Each row is a point. Any point is a mix of the corners, with weights that add up to 1. It lies inside the corners' shape when no weight is negative. Say inside or outside, and name the corners with a negative weight.
In the rows, 128 means zero.

Corners:
(1): [149 181 171]
(2): [136 198  83]
(3): [103 133 126]
(4): [146  30 134]
Points:
[142  60 130] -> inside
[124 170  72] -> outside (1)
[144  46 133] -> inside
[136 189  93] -> inside
[142  96 156] -> outside (2)
[111 133 129] -> inside
[142 174 143] -> inside
[139 126 178] -> outside (2)

Corners:
(1): [194  90 171 101  84  89 153 104]
(2): [ 64 152 106  83 110 119  43 133]
(3): [203  92 127 133  88 162 122 117]
(4): [ 87 198  63  71  74 149  97 150]
(5): [ 47 177 101  51 141 179  84 133]
(6): [150 130 169 115 126 137 109 186]
(7): [201  98 136  71 133 123 109 155]
(8): [ 92 238  95 119 151  76  83  71]
(9): [136  81 125 119 149 106 145 168]
Points:
[208  19 183 110 125 136 140 180] -> outside (4, 8)
[147 111 145 110 127 109 121 140] -> outside (4)
[138 109 126  98 116 139 120 158] -> outside (8)
[ 95 182 100  91 128 124  95 120] -> inside
[138 150 115 106 107 135 106 134] -> inside

Corners:
(1): [ 98 137 152  98 136 134 111 132 156 130 121 139]
(2): [110 144 145 129 132  97 109  98 113 128 105 142]
(3): [117 134 108 162 118 141 120 102 137 129 170 113]
(4): [114 149 146 138 137 151 109 142 122 157 162  96]
(5): [110  99 109 103 162 118 101 111 140 118 151  99]
(6): [125 119 135  97 109 136 106 118 137 145 108 108]
(7): [150 111 128 133 168 142 178 107 138 127 110  94]
(8): [167 128   7 152 133 126 106 118 135 114 124 167]
(9): [105 112 130 139 127 141 122 143 143 134  98 110]
(10): [111 111 149 119 112 142 131 117  94 148 110 166]
(11): [110 142 142 111 119 114 124 172 140 110 128 103]
(12): [167 110 159 155 125 133 112 111 110 126 113 158]
(13): [101 109 153  89 146  34 142 138 149 153 101 116]
Points:
[150 115 148 143 128 128 115 116 119 129 116 145] -> inside
[120 116 125 122 133 117 121 118 134 128 120 128] -> outside (4)
[130 131 139 126 128 125 128 123 129 133 116 127] -> outside (5, 9)
[120 118 105 129 131 122 124 116 125 141 124 126] -> outside (1, 11, 12)
[112 110 142  92 110 102 101 143 129 122  84 152] -> outside (3, 4, 7)
[132 126 125 139  99  93 100 107 119 134  84 194] -> outside (4, 5, 7, 11)

Corners:
(1): [153 151 115 157  82 154 206 132 129 129 142 137 101  90 105 131 125 105]
(2): [148 208 137 148  93 153 165 145 123 156 213 182 192  96  89 135 131 118]
(3): [121 126  91 216 210 110  54  96  97 151 126 110 114 116 117  65 122 188]
(4): [ 97 198  97  90 129 119 144 151 142 200 177 114 137 137 174 135  98 111]
(5): [167 118 136 148 154  74  22 120 121 120 107 154  99 140  91  92 110 168]
(6): [133 155 117 220 111 124 185 183 170  84 151 119 123 174  77 183  81 127]
(7): [153 136  47 135 112 156 147 117 187  96 180 134 127 129  60 107 110  77]
(8): [139 214  95 154  93 172  90 164 148  74 175 141 115 100 120 170 157  95]
(9): [171 144  75 124 164  35  46  71 100  91 154 127 148 119 151 120 125 180]
(10): [ 97 114 121 142 175 104 165 159 110 167 148 180 156 181 198 101 192 136]
(11): [169 215 118 130 146 195 191 191 151  83 147  95 144 117  75 144 109 112]
(12): [139  54 118 168 187  88  55 117 131 115 136  72 112 142  94 162 144 183]
(13): [ 70 139 119 148 142  88 115 106 147 188 130  45 156 180 183   7 155 203]
(14): [121 106 137 124 210  35  84  80 136  89 150 125  72 137  78 116 146 166]
(15): [113 116 156 128 209  49  42  81 153 102  86 144 150  86 118 122 123 130]
(16): [ 81 172 109 159 116 129 171  69 100 246 126 137 168 230 192  90 198 103]
(17): [ 86 182  58 136 135  97 134 130 109 200 105 121 168 142 134  97 200 166]
(18): [ 42 125 106 169 135 108 120 130  41 199 121 100 159 213 146  58 159 122]
(19): [ 55 151  98 113 140 158 172 104 131 127 127 164 156 184 137 129 155 166]
Points:
[121 148 119 156 149 107 120 129 139 125 137 131 141 135 115 128 130 136] -> inside
[111 167 107 140 135 123 142 124 126 144 143 136 141 146 130 105 137 131] -> outside (12)
[153 163 110 171 128 132 100 133 137 121 151 107 129 109 113 119 107 119] -> outside (10, 14, 17, 19)
[121 145 112 152 144 117 125 120 129 136 150 131 136 146 122 112 137 135] -> outside (17)
[139 170 106 146 163 104 108 123 160 131 163 109 146 125 128 127 137 142] -> outside (1, 5, 18, 19)
[123 150 105 170 156 116 118 129 128 132 136 120 132 138 112 114 129 148] -> inside

Corners:
(1): [141 118 130 113 119 134 142 116 134 148 158  91 145 108 157 158  97 131
  96 149]
(2): [132 127 121 139 109 128 130 142  34 138 138 125 181 113 120 170 100 136
 121 105]
(3): [125 196 170  76 140 148 169 154 144  95 159 132  87 135 110  97 145 164
 139 142]
(4): [147 108 129 144 132 107 140 151 141  86 153 134  87 102 112 100 104 146
 122 104]
(5): [131 102 120 153 122 200 123 103 103 153 133 152 133 119 114 134 111 130
  91  85]
(6): [136 104 135 128 104 165 122 143 114 163 135  72 189 179 113  59 150  62
 145 163]
(7): [122 108 134 147 142 130 166 159 131 115 136 101 108 103 124 104 123 142
 158  98]
(8): [152 132 120 138 140 142 162 139 133 133 151 149 133 104 104 162  99 130
 148 179]
(9): [111 106 160 147 127 121 116  39 145 107 156 119 105 103 134  93 102 142
 143 174]
(10): [135 146 126   7 135 137 168 150 133 116 145 121 111 123 139 155 127 130
 135 177]
(11): [137 122 147  99 152 141 140 139 130 143 130 118 157 132 188 124 104  95
 150 124]
(12): [130 123 125 133 148 126 155 154  74 139  79 134 137 145 130 165 120 111
 117 134]
(13): [ 67  96 160  87 132 143 134 113 161 111  99 143 138 147 111 123 157 139
 113 116]
(14): [135 160  87 109 171 120 145 110 119 103 129 112 125 131 131 175  92 109
 110 139]
(15): [150 168  12 139 141 111 153 130 132 133 119 150 132 131 121 143 134 125
 106 196]
(16): [160 163 145 127 116 106 113  46 113 124 128 157 129 140 102 134 105 146
 157 166]
(17): [147 114 159 136 148 122 143 140 105  70 156 102  81 114 149 126 126 149
 128  98]
(18): [141 100 131 137 216 111 127 151 153 125 121 171 113  75 113 150 116 132
 143 142]
(19): [126 155 153 141 115 145 128 109 115 141 150 144 140 107 116 148 137 119
 123 105]
(20): [108 108 143 134 128 197  98 156 126 132  57 145 156 126 125 147 135  97
 146 100]
(21): [110 112 118 152 124 181  89 160 117 150 141 139 139 153 103 145 118 125
 143  86]
Points:
[132 118 143 111 145 132 138 114 129 121 126 127 126 118 130 138 113 121
 133 141] -> outside (2, 3, 15, 21)
[136 133 117 142 143 121 146 118 122 114 141 141 112 115 111 140 109 151
 124 142] -> outside (6, 10, 11, 19, 20)
[119 115 124 157 131 147 120 117 118 136 118 147 142 120 103 139 121 122
 128 122] -> outside (1, 3, 10, 11, 17)
[122 118 125 110 125 146 137 111 113 132 125 118 150 128 142 146 122 111
 112 141] -> outside (3, 4, 7, 16, 18, 21)
